Each row is a point. The points of each table are mixes of a few directions, plus a little noise. Count the directions of each table, and those that both share. Where both have some left over, give the other angles between the two spaces (their principal angles), to ten degrees, smallest first.
In the rows, zero is written as 128.

First, 5 rows:
[[109 154]
 [105 158]
 [110 152]
 [121 137]
 [194  36]]
Second (4 x 2):
[[191 122]
 [163 126]
 [119 129]
 [ 39 134]]
Directions: first 1, second 1, shared 0; angles 50

First, 6 rows:
[[ 34  53 113  85]
 [172 150 123  81]
 [165 150 127 103]
 [ 89 109 134 181]
 [185 181 145 197]
 [123 124 127 122]]
Second, 8 rows:
[[178 142 103  86]
 [ 72  78 169 158]
 [ 94 104 107 203]
 [ 61 142 157 186]
 [154 165 104 120]
 [144  89 156  69]
 [146 213 134  90]
 [173  91  91 112]]
Directions: first 2, second 3, shared 1; angles 50

First (10 x 8):
[[130  67  97 153 147 130 116 202]
 [126  80  93 159 153 116 122 184]
 [182 196 122 109 109 202 139  65]
 [142 108  83 160 152 131 130 156]
 [ 57  87 199  99 113  54 112 152]
 [120 132 149 114 117 125 125 121]
 [176 167 155  83  91 216 121 101]
 [178 219 152  85  91 205 139  37]
 [100 103 112 154 151  77 132 146]
 [ 71 120 116 165 161  23 145 112]]
Second:
[[116  72 147  97  90 132 110 203]
 [130 138 105 158 120 120 116  94]
 [123 182 141 123 233  93 201 108]
 [149 153 138  96 130 163 149 133]
 [116 144 180 133 174 131 119  81]
 [178 141 129  80  77 215 124 149]
 [139 154 151 134 172 152 131  90]
 [106  52  50 174 136  67 131 224]
 [ 91 116 112 155  20  79  72  70]]
Directions: first 3, second 5, shared 3

First, 10 rows:
[[139  33 168 108 159 124  85 162 108]
 [124 120 128  93 152 170  93 132 125]
 [ 84 113 124 107 159 162 118 118  86]
 [152 108 151 171  61  90 157 107 150]
 [111  70 142 133 173  91 128 158  88]
 [171 130 122  92 178 124  87 183 153]
 [ 76 162 115 196  70  87 215  68  99]
 [145 158 116 104 130 158 106 131 150]
 [104 179 106 124 109 168 139  91 128]
 [174 209 105 150  86 103 153 127 186]]
Second, 10 rows:
[[163 141 132 125 100 136 116 128 165]
 [ 78 233  65  94 180 183 134 112 109]
 [104 163 105 117 152 146 132 122 114]
 [175   7 197 166  76  65 125 147 141]
 [ 56 190  79 107 194 160 143 116  78]
 [169 151 129 122  97 140 114 127 172]
 [134  71 157 145 119  98 131 137 117]
 [135  51 166 152 115  88 132 139 115]
 [139  90 149 139 115 109 128 134 129]
 [127 183 102 112 135 157 124 120 141]]
Directions: first 4, second 2, shared 2

First:
[[107 172 120 157 153 146 190 109  83  52  95 115]
 [158  64 146  95 125 146 158 102 157 108 140  89]
 [127 110 135 133 145 106 146 119 130  91 181 131]
 [ 76 242  91 183 124  90  51 182  81 194 105 208]
 [139 107 133 115 122 133 127 125 141 134 132 118]
 [161  51 151  93 121 128 131 113 170 128 170 101]
 [180  29 156  67 105 155 133 108 189 148 134  77]
 [ 76 249  91 182 127 120  87 167  71 166  67 184]]
Second:
[[164  73 131 104  83 101  22 191 179 192 202 136]
 [ 91 170 129 146 176 130 217  64  90  94  86 141]
 [158 114 120 124  86 166  85 180 138 109 113  86]
 [141  93 134 112 114  89  68 150 162 186 192 154]
 [162  84 128 109  84 119  40 187 168 169 177 122]
 [118 157 123 142 139 162 177 111  99  79  74 105]
 [ 77 181 132 150 194 121 242  41  81  92  82 153]
 [134 143 121 136 118 169 145 138 111  84  82  93]
 [100 122 141 123 168  58 140  81 138 187 186 195]
 [134 142 121 136 119 166 145 137 112  87  85  95]]
Directions: first 3, second 2, shared 1; angles 60

First, 8 rows:
[[144 130 139 128 149 122  61 108 102 167 122 136 126 101 147  71 132 128]
 [136 138 133 116  94 138 132 115 123 143 118 111 130 134 110 157 101  92]
 [108  88 150 181 175  59 249 125 191 136  89 108 183 126 101  78  95 171]
 [133 145 138 130 101 139 118 129 120 137 115 105 121 131 112 159 133 105]
 [103 134 101  83 127 151 128 114 110  94 156 169 103 146 162 160 129 116]
 [106 121 115 117 128 162  94 149 103 100 161 107 113 147 143 148 147 144]
 [130 157 159 173 125 105 143 145 143 136  79 104 120 116 102 149 184 132]
 [164 110  90  96 124 148  98 138 131 111 185 182 129 123 148 101 103 136]]
Second (11 x 18):
[[145 128 121 126 136 118 126 128 141 152 139 161 119 126 142 102 130 122]
 [ 88 129 154 141 102 153 126 126  93  71  97  31 154 127  81 208 120 151]
 [133 124  97 109 143 119 136 125 141 127 149 180 110 140 167  91 132 109]
 [176 134 141 141 136 110 116 135 155 208 139 176 120 106 125  83 133 130]
 [100 128 141 134 113 144 130 126 105  86 110  71 144 129 103 177 122 139]
 [ 78 118  79  92 135 140 152 118 113  36 137 130 117 165 173 138 128 106]
 [143 130 138 135 129 124 121 130 134 157 129 136 128 118 121 119 130 133]
 [141 126 112 118 140 119 130 126 143 145 142 168 114 132 153  95 133 117]
 [131 128 117 121 134 124 130 127 134 128 137 147 121 134 144 113 130 120]
 [183 134 140 143 139 105 113 135 161 221 143 186 118 105 128  75 134 127]
 [ 88 130 162 145 100 156 126 127  90  72  92  20 159 123  73 215 120 156]]
Directions: first 6, second 2, shared 0; angles 30, 30

First (9 x 20):
[[ 51  70 235  99  88 139 154  53 198 123 177 156 159  62 158  64  77  13
  183 195]
 [155 140 146 131 168 120 148 137 171 102 104 146 132 127 113 139 167  89
  182 107]
 [114 123 111 130 101 127 113 118  92 137 139 122 129 131 138 124  90 161
   81 135]
 [ 93 116 100 110  91 166 107 158  93 204 169  68  95 134 136 117 154 178
  105 169]
 [129 118 166 149 118  76 136  48 129  37 106 208 184 107 145 117   7  88
   88 104]
 [110 123 109 119 108 149 115 146 106 171 150  94 109 133 132 123 142 159
  112 149]
 [181 162 101 132 188 138 138 193 154 138  96 106 100 155  96 164 235 136
  187  94]
 [161 155  80 132 155 141 120 186 112 157 113  92  97 159 108 158 199 175
  135 108]
 [157 145 105 151 136  96 120 113  98  82  98 159 146 143 127 146  80 154
   81  90]]
Second (8 x 20):
[[108 118 136 112 121 154 130 145 143 167 150 100 111 122 128 117 167 120
  157 155]
 [151 148  76 141 129 122 109 152  79 134 114 114 117 156 122 151 126 192
   79 105]
 [143 136 114 145 125 101 120 107 100  91 109 155 146 136 132 137  74 148
   82 104]
 [147 130 164 142 149  91 146  86 159  56  99 188 165 114 128 128  83  75
  142 100]
 [199 170 108 137 209 128 148 194 172 117  79 121 106 156  89 172 246 118
  207  78]
 [ 83 108 118 104  90 172 114 152 111 208 177  69  96 124 138 108 161 155
  125 181]
 [140 125 185 129 161 110 160 100 196  76 108 175 154 105 122 122 132  43
  195 115]
 [ 54  89 123 114  39 145  97  89  63 175 188 103 130 111 165  88  35 173
   37 187]]
Directions: first 3, second 3, shared 3

First:
[[175 155  99 146  91 142 187 102 111  89 123 107 123 134 125 170 120 110
  134 194 107 137  78 110 231 117 137 165 129 139 113 169]
 [123  87 139 121 130 133 121 131 153 153 148 156  96 123 115 134 116 126
  120 107 127 153 150 128 116 132  95  92 131 124  99 164]
 [119 121 134 121 132 119 117 114 153 109 138 157 117 131 121 155 140 153
  138 146 165 165  88 101 126 141 151 121  87 110 116 163]
 [160 193 120 145 130 133 136 152  64 115  88  78 173 127 162  88 124 136
  114 122 109  59 153 152 132 117 144 179 166 159 195  43]
 [160 120 148 111 157 116  60 150 155 138 111 186 115 114 151 111 123 199
   99  67 203 144 166 117  62 153 115  83 128 109 161 108]
 [157 160  98 102 131  87  71  93 166  84  68 143 166 135 139 130 166 154
  140 128 197 136  78 101 111 142 176 127 110  67 149  89]
 [ 68 102 175 163 127 174 207 158  79 156 217 112  86 125 111 146  93 109
  127 163  62 134 142 142 156 117 108 150 106 203 101 193]
 [159  97  86  99 111 104  94  92 187 136  91 145 124 131 111 135 142  93
  134 107 138 150 125 125 134 128 100  82 159  69  86 139]
 [ 67 137 164 151 144 152 160 164  67 149 169  89 139 127 133  99 115 118
  128 131  78  84 158 156 103 115 136 166 122 186 155  97]
 [110  93 143 140 130 152 149 154 110 177 161 117 103 122 119 111 102  97
  115 102  74 115 187 160 120 117  77 110 163 162 111 141]
 [110 140 100 105 127  94 100  94 158 104  95 119 162 140 120 128 166 108
  157 141 143 129  81 115 117 127 171 134 109  82 122 101]]
Second, 9 rows:
[[163 137 166 111 128 149 150 113  82 100 133 146 122 124 152 108 105 128
  128 184 109 171 113 107 131 125 151  89 152 161 158 123]
 [149 131 166  93 120 146 160 111 107 104 130 111 131 108 151  88 108  84
  133 165  84 177 110 110 137 117 144 104 177 149 151 118]
 [149 110 133 129 137 141 131 136 120 130 121 173 115 106 149 139 102 148
  121 143 143 145 143 134 113 118 130  90 158 140 122 151]
 [ 99 149  94 167 131 100  91 133 135 142 137 123 133 178  90 166 169 174
  127  98 166  66 131 133 132 151 118 176  42 105 120 118]
 [ 88 130  61 194 141  89  68 156 163 169 128 152 125 174  82 201 172 206
  119  62 207  33 156 157 117 149 100 181  30  89  89 141]
 [122 120 126 119 124 131 134 127 145 133 125 112 130 114 129 117 126 105
  130 116 115 134 129 133 127 121 123 132 146 122 121 128]
 [135 136 152 106 120 136 147 114 116 112 131 102 135 122 135  99 124  95
  134 146  96 154 112 115 137 124 137 125 148 138 145 114]
 [ 93 141  85 169 132  98  88 140 149 153 132 124 132 168  88 170 168 170
  125  83 170  61 138 141 128 147 111 177  49  98 109 126]
 [156  98 172  65 118 165 181 119 133 111 116 106 128  58 176  64  80  43
  134 156  62 212 119 121 125  96 138  79 249 149 135 135]]
Directions: first 5, second 3, shared 0; angles 40, 40, 70

First (8 x 32):
[[128 127 135 131 124 133 125 122 129 136 129 118 126 132 132 120 129 131
  123 128 127 126 131 121 138 130 125 123 127 127 129 129]
 [132 129  77 102 158  92 151 174 122  67 121 206 145  96  97 186 121 103
  170 123 140 143 110 186  50 108 149 169 134 138 123 123]
 [131 129  91 109 149 102 145 161 124  85 123 185 140 106 106 169 123 110
  157 124 137 138 115 169  72 114 143 158 133 135 124 124]
 [128 128 134 131 125 132 125 123 129 136 129 118 126 132 132 120 129 131
  123 129 126 126 131 121 138 130 126 123 127 127 129 129]
 [122 126 208 169  83 184  93  57 137 221 138   8 102 177 175  39 138 167
   65 136 109 106 156  39 249 158  97  64 119 114 136 136]
 [130 129 107 117 140 113 137 147 126 103 125 160 135 115 116 152 125 118
  145 126 133 134 121 152  96 120 136 145 131 132 126 126]
 [129 128 121 125 132 123 131 134 127 119 127 139 130 124 124 136 127 125
  133 127 130 130 126 136 117 125 131 134 129 129 127 127]
 [126 128 152 141 114 145 117 106 131 157 131  91 120 143 142 101 131 140
  108 130 122 121 137 100 165 137 118 109 125 123 131 130]]
Second:
[[143 144 140 119 125 111 130 104 114 145 134 137 140 119 164 100 130 144
  133 116 142 135 176 109 124 118 130 116 126 108 140 101]
 [126 125  99 117 143 114 139 156 128  94 124 166 133 114 105 163 124 111
  147 128 131 134 108 161  89 120 138 152 132 137 123 131]
 [148 146  84  90 157  70 155 153 107  81 127 223 158  84 133 161 123 118
  177 110 156 152 161 170  39  96 152 160 132 116 135  94]
 [133 132 114 117 137 112 136 138 123 112 127 155 135 116 126 141 126 123
  142 124 135 134 133 142 102 119 135 139 129 126 129 120]
 [114 114 128 141 125 150 122 140 141 124 124 105 115 142 103 141 128 118
  116 139 113 119  89 134 146 140 123 131 129 145 119 152]
 [103 104 158 165 106 187 104 121 153 157 126  43  96 170 103 117 131 127
   84 150  96 105  72 104 205 161 107 108 126 150 115 172]
 [155 156 153 114 120 100 130  82 104 164 139 139 147 114 195  72 132 160
  133 107 153 140 219  88 126 111 129 103 123  89 150  79]
 [102 102 142 159 115 178 110 136 154 139 123  63  99 163  90 136 129 118
   95 150  97 107  61 122 185 156 113 121 128 156 112 174]
 [136 135  97 107 147  97 144 151 119  93 125 185 144 103 120 157 124 116
  158 121 141 141 134 160  73 111 142 152 131 127 129 115]
 [140 142 167 134 109 132 117  81 119 177 137  94 129 137 177  71 134 157
  110 120 134 127 182  79 167 130 118  94 123 104 141 107]
 [108 109 127 146 125 158 120 146 147 121 123  98 110 147  91 149 127 114
  113 144 107 115  72 138 153 145 121 133 130 152 114 163]]
Directions: first 1, second 2, shared 1

First, 10 rows:
[[130 123 134  89 121 113 143 141 108 170 146 138  89 140 122 126  98 135
  135 128 134 137 137 147  90 140 123 104 145 134 129 100]
 [147 148 134 120 146 121 100 171 127 147 141 174 159 122 130 114 128 135
  112 150 112 120 138 108 156 120 128 117 142 141 127 139]
 [124 131 121 136 135 129 122 135 118 129 131 131 142 129 127 126 111 117
  119 118 138 127 125 127 144 132 127 130 115 131 121 142]
 [115  79 119 131 109 176 139  45 211  40 110  52  80 165 122 198 142 132
  157  71 107 145 117 177  81 172 143 192 120  89 120 130]
 [135 108 144 120 119 123 136 118 128 131 120 107  88 133 113 126 140 142
  132 164 146 127 142 139  72 117 125 125 166 118 133  75]
 [130 124 126 118 136 127 119 143 120 140 140 135 123 139 120 131  98 124
  119 122 140 131 133 138 122 139 126 127 131 130 118 126]
 [104 130 104 151 137 127 134 131  81 138 133 115 147 129 125 120  72  91
  111  87 175 131 112 135 159 139 122 127  79 135 110 159]
 [141 163 126 134 148 123  99 171 126 140 138 183 188 110 143 110 138 128
  113 137  99 118 127  93 194 117 130 117 119 147 129 170]
 [128 177 142 130  92 108 169 104 149 130 104 159 160  70 182 101 249 158
  177 148  32 121 110  71 181  83 136  94 114 141 181 156]
 [126  96 130 151 137 133 119 120 112 113 117  85 103 142  96 128 104 117
  105 154 196 123 139 147  81 122 121 146 150 113 111  83]]
Second:
[[132 105 139 175 123 140 122 109 143  81 106 118 144 114 101 127 161 140
  117 181 145  96 120 118 118 112 134 166 158 116 125  98]
 [135 101 137 173 134 143 108 110 146  77 101  95 132 126 102 129 159 132
  109 180 164 108 135 124 103 107 129 166 162 109 121  90]
 [121 157 117  76 124 111 145 148 109 183 157 158 120 134 158 128  94 120
  146  70  94 154 126 135 151 149 124  86  92 147 135 167]
 [121 138 127 124 113 122 146 130 122 139 137 164 142 114 132 126 128 137
  140 122  99 116 109 120 151 138 136 124 120 139 133 143]
 [129 109 138 173 120 138 127 110 141  86 110 127 146 112 103 127 160 141
  119 176 136  94 117 117 124 117 136 163 155 119 126 103]
 [131 114 134 156 126 135 123 117 137 100 114 121 136 121 113 128 147 135
  120 158 139 108 124 123 121 118 131 150 145 120 125 110]
 [127 161 108  38 153 110 119 166 108 210 160 106  81 170 176 132  62  95
  136  29 130 208 165 156 120 147 108  59  78 139 128 170]
 [124 118 137 172 107 132 144 110 136  95 116 159 160 100 107 124 160 150
  130 172 110  82  99 109 145 125 141 159 147 129 131 116]
 [130 150 115  64 149 119 118 154 115 183 150 105  91 159 162 132  82 103
  132  60 133 186 158 150 118 138 112  80  95 134 126 156]]
Directions: first 5, second 2, shared 1; angles 50
